Rows are points. The window is the flat piece filled in between its corners: a triangle in 3 columns, a solid with four corners in 4, and so on. A path goes straight from each point to the next, and from the last back to the first. List the points from which the path goes on through the window.

Window, 4 rows:
0.043  0.003  0.009  -0.027
0.030  -0.031  0.055  -0.005
-0.039  0.061  -0.012  -0.021
-0.028  -0.026  0.011  0.022
Path:
(1): -0.015  0.031  0.009  0.033
(2): -0.028  -0.006  -0.012  -0.025
(3): 0.019  -0.022  0.023  -0.042
(4): 0.042  0.005  0.019  -0.007
(5): 0.027  -0.027  0.030  0.038
(6): -0.014  -0.037  0.001  -0.036
(7): -0.017  -0.031  0.015  -0.046
(8): 0.053  0.018  0.019  0.025
(9): 0.050  -0.007  0.024  0.003
(10): 0.033  -0.025  0.020  -0.039
(11): -0.017  -0.077  0.027  -0.019
(12): 0.021  -0.029  0.028  0.046
(13): 0.040  0.011  0.010  0.006
(14): 0.019  -0.014  0.011  -0.063
(15): -0.033  -0.046  0.002  -0.014
(16): -0.016  -0.003  0.019  0.042
Through the window after points: 3, 7, 13, 15

Window, 6 rows:
-0.067  -0.052  -0.061  -0.003  -0.005  0.008
0.014  0.038  0.013  0.046  0.025  0.017
-0.082  0.010  -0.020  0.020  0.024  -0.062
-0.014  0.021  0.042  0.007  0.040  -0.021
0.009  -0.007  0.033  0.035  -0.025  0.034
-0.006  0.000  0.007  -0.026  -0.055  0.045
Path:
(1): -0.012  -0.016  -0.013  -0.006  -0.022  -0.001
(2): 0.015  0.016  0.015  0.007  0.005  -0.005
(3): -0.046  0.018  0.064  0.042  0.010  0.015
(4): -0.046  0.011  -0.001  0.013  -0.010  0.014
(5): -0.008  -0.026  -0.014  -0.030  -0.012  -0.037
(6): 0.029  0.008  0.000  0.017  -0.013  -0.042
(7): -0.072  0.016  0.005  0.002  0.031  0.006
(8): -0.076  0.007  -0.011  0.019  0.022  -0.016
(9): -0.038  -0.007  -0.018  0.008  0.009  -0.066
(10): 0.011  0.016  -0.009  0.029  -0.004  -0.042
(11): -0.072  0.016  0.035  0.016  0.047  0.027
(12): -0.031  -0.005  0.031  0.035  0.013  0.040
(13): 0.031  0.005  -0.006  0.001  -0.009  0.005
(14): 0.015  0.004  0.009  0.002  -0.019  -0.008
(15): -0.043  0.019  0.034  0.015  -0.012  0.049
(16): -0.061  0.000  -0.005  0.003  -0.021  0.055
Through the window after points: 4, 8, 10, 16

Window (8 x 8):
-0.012  0.002  -0.035  -0.039  -0.026  0.022  -0.007  -0.009
0.018  -0.002  0.074  0.028  -0.059  0.017  -0.051  -0.024
-0.014  0.008  -0.012  -0.052  0.034  -0.026  -0.103  -0.013
-0.061  -0.033  0.009  -0.020  -0.051  0.002  0.013  0.007
-0.006  -0.004  0.026  0.009  0.063  0.030  0.037  -0.014
0.021  -0.019  0.016  -0.064  0.075  0.004  -0.029  -0.010
-0.018  -0.008  0.015  -0.008  0.004  -0.069  0.012  0.007
0.005  -0.070  -0.017  -0.023  0.048  0.042  -0.029  0.068
Path:
(1): 0.011  0.051  0.036  -0.036  -0.022  0.007  -0.058  0.029
(2): 0.000  0.026  0.044  -0.030  0.031  0.024  -0.025  0.015
(3): 0.012  -0.033  -0.005  -0.003  0.018  -0.010  -0.040  -0.036
(4): -0.013  -0.030  -0.015  -0.003  0.001  0.019  -0.013  -0.004
(5): -0.028  0.014  0.042  -0.037  0.005  0.005  -0.008  0.051
(6): -0.017  0.010  0.030  -0.022  -0.001  -0.008  -0.010  -0.002
(7): -0.002  -0.042  -0.007  0.000  0.009  -0.001  -0.033  -0.056
(8): 0.003  -0.025  -0.022  -0.021  0.019  0.013  -0.030  -0.015
(9): 0.011  0.012  0.043  -0.038  0.013  -0.003  -0.017  0.064
(10): -0.014  -0.005  0.016  -0.036  -0.003  -0.017  -0.014  0.023
(11): -0.027  -0.034  -0.005  -0.025  -0.002  -0.015  -0.028  -0.008
(12): -0.008  -0.018  0.006  -0.014  -0.007  0.001  -0.044  -0.024
Through the window after points: 12

Window:
0.014  -0.008  0.036  0.006  -0.035  -0.018  0.068  -0.038  0.031
0.064  0.008  0.053  0.027  0.031  0.034  -0.059  0.018  -0.031
0.002  0.016  -0.022  -0.011  0.028  0.011  0.018  -0.028  -0.028
0.000  0.030  -0.016  -0.029  -0.032  -0.009  0.033  0.053  0.006
0.013  0.015  0.024  -0.005  0.049  0.026  -0.024  0.001  0.052
0.030  0.006  0.071  0.014  0.027  -0.030  -0.097  -0.017  -0.058
0.017  0.050  0.038  0.056  0.008  0.006  0.035  -0.008  -0.013
-0.025  0.001  -0.049  0.028  -0.009  0.001  -0.013  -0.029  -0.027
-0.016  -0.037  -0.013  0.037  0.068  -0.004  0.008  -0.026  -0.002
Path:
(1): 0.029  0.019  -0.020  0.010  0.030  -0.014  -0.021  -0.003  0.001
(2): -0.045  -0.005  0.025  0.011  0.010  0.042  -0.025  0.017  -0.054
(3): -0.057  0.007  0.027  0.009  -0.005  0.037  0.012  -0.033  -0.027
(4): 0.021  0.024  -0.006  0.010  0.011  -0.018  0.026  -0.006  -0.001
(5): 0.053  0.027  0.011  0.007  0.022  -0.018  0.001  -0.025  -0.016
(6): -0.041  0.000  0.024  0.026  0.008  0.057  -0.003  0.025  -0.014
(7): -0.044  0.016  0.042  0.017  -0.006  0.033  -0.013  0.006  -0.040
(8): 0.062  0.032  -0.006  -0.009  0.001  -0.018  0.003  0.004  0.001
Through the window after points: 5
